Each row of a before or after table is a point. One or more steps were done to the points. Then noise was added and the rows were shuffled. The steps act on how far a point lies along the listed directions, d1 being the first. Write out the steps. A step turns or swaps two directions, mirrors them in a line or flattens them onto one, adds a multiple of one to another, or multiplies one. Angles are multiples of 10 degrees, from the lower direction toward the higher: turns from -170 to 170, lines from 10 to 170 but not 90. Use the fewest steps. Two steps may share a direction if one is a turn and the other turns, adds or multiplies; they go together, in the order done. Otherwise the lowest direction goes first.
In the rows, zero is written as 128.

Directions:
(1): [92 99]
(2): [157  92]
Before (10 x 2):
[[137 129]
 [141  79]
 [184  96]
 [111 104]
 [158  95]
 [187  87]
 [169  83]
 [103 139]
 [142 162]
 [130 147]]
After (10 x 2):
[[116 130]
 [ 99  85]
 [ 73 104]
 [156 129]
 [133 146]
 [ 66 122]
 [ 88 112]
 [ 56 114]
 [128 165]
 [138 100]]
Steps: mirror d1 and d2 in the line at 40 degrees

Directions:
(1): [143 114  64 136 149  93]
(2): [156 113 136 131  64  95]
Before (9 x 6):
[[128 133 185 119 155 161]
 [101 138 204 131 145 186]
 [113 135  71 139 206 154]
 [122 134  71 124 143 128]
 [106 145 125 126 181 138]
 [ 85 155 135 143 191 170]
 [107 135 143 116 141 148]
 [105 137  94 142 210 147]
 [144 128 180 112  92 136]]
After (9 x 6):
[[136 127  75 125 108 110]
 [146 113  39 146 162 102]
 [123 136  93 131 173 107]
 [ 92 138 147 133 206 181]
 [106 137  76 153 199 129]
 [125 130 146 120 192 153]
 [124 140 180 112 134 162]
 [110 131 120 117 155 139]
 [137 117  57 149 176 100]]
Steps: turn d1 and d2 by 50 degrees

Directions:
(1): [ 88 177 154 129 145 146 157  73 145]
(2): [ 98 138 146 154 151  79 117 133  62]
Before (14 x 9):
[[ 97 131 142 151 148  83 129 127  77]
 [169 113 122  89 108 130 124 152 175]
 [ 67 185 184 125 161 135 179  36 146]
 [115 120 127 145 143 130 139 126 132]
 [150 118 115 128 127  95 106 150  86]
 [142 119 126 115  96 209 161 112 191]
 [ 37 180 171 161 191 120 163  55  86]
 [160 119 125 129 117 125 123 143 116]
 [ 94 146 160 137 141 104 122 122 105]
 [135 110 109 177 156  77  95 198  61]
 [138 120 125 153 124  82 100 148  71]
 [150 125 141 154 133  92 103 155  65]
 [124 164 131  96 149 148 151 111 131]
 [122 111 117 135 126  80  90 163  66]]
After (14 x 9):
[[127 165 134 120 119 164 147  76 166]
 [108 119 126 145 141 129 136 126 129]
 [159 134 131 120 112 146 139 125 142]
 [120 178 121 135 148 196 164  91 208]
 [131 139 125 111 153 111 125 145  85]
 [ 37 167 163 169 193  93 146  79  54]
 [153  67 113 149 105 119 109 195  78]
 [ 93 158 164 129 139 122 132 103 124]
 [174 106 121  93 116 110 115 171 153]
 [136 151 120 105 124 155 145  93 162]
 [ 79 133 175 161 170  49 122 114  38]
 [139 171 150 130 127 173 148  84 159]
 [108 163 129 105 114 174 147  82 176]
 [ 90 159 147 130 146 138 159  80 141]]
Steps: swap d1 and d2

Directions:
(1): [113  69  95 169 158 174 150 132  92 120 121 143  82 159]
(2): [165 169  84 104 161 143  85 150 113  81 140 182 126 126]
(3): [139  89 144 151  67 150  98 130 122  90  79 156 148  81]
Before (9 x 14):
[[ 96  67 136 150  86 133 156 102 125 145  95 116 141 121]
 [118 152  98 112 173 129 145 130 115 134 152 113 119 169]
 [119 169 171 101 116  84 152 112 145 165 145  83 149 151]
 [107 103 170 133  56 104 135 120 167 152 114 100 168 103]
 [135 199 150  93 161  57 147 105 176 174 186  79 141 153]
 [108  70 169 169  57 147 132 106 134 129  84  95 138 106]
 [119  90 139 137  65 141 120 120 127 106  90 133 152  91]
 [106  84 151 167 106 135 139 120 124 139 118 119 137 125]
 [127 160 121  80 167  96 115 120 134 140 150 136 146 151]]
After (9 x 14):
[[124 144 103  95 188 118 118 126 115 134 157 148 124 170]
 [ 75  31 154 183  86 144 182 115 133 170 112  89 116 147]
 [ 88  47 186 183  45 141 152  95 140 152  78  72 136 110]
 [132 186 111  90 157 108 127 131 136 133 151 114 144 146]
 [109 133 116 138 208 106 182 106 134 176 184  86  84 199]
 [ 90 105 147 143 149 120 191 110 113 177 143  79  99 190]
 [ 86  68 165 146  58 112 163  93 142 168  92  92 157 107]
 [109  64 134 156  76 156 141 118 118 112  88 127 136 106]
 [101  90 175 165  82 120 142 114 140 153 115  98 154 112]]
Steps: mirror d1 and d3 in the line at 80 degrees; multiply d2 by 1.6
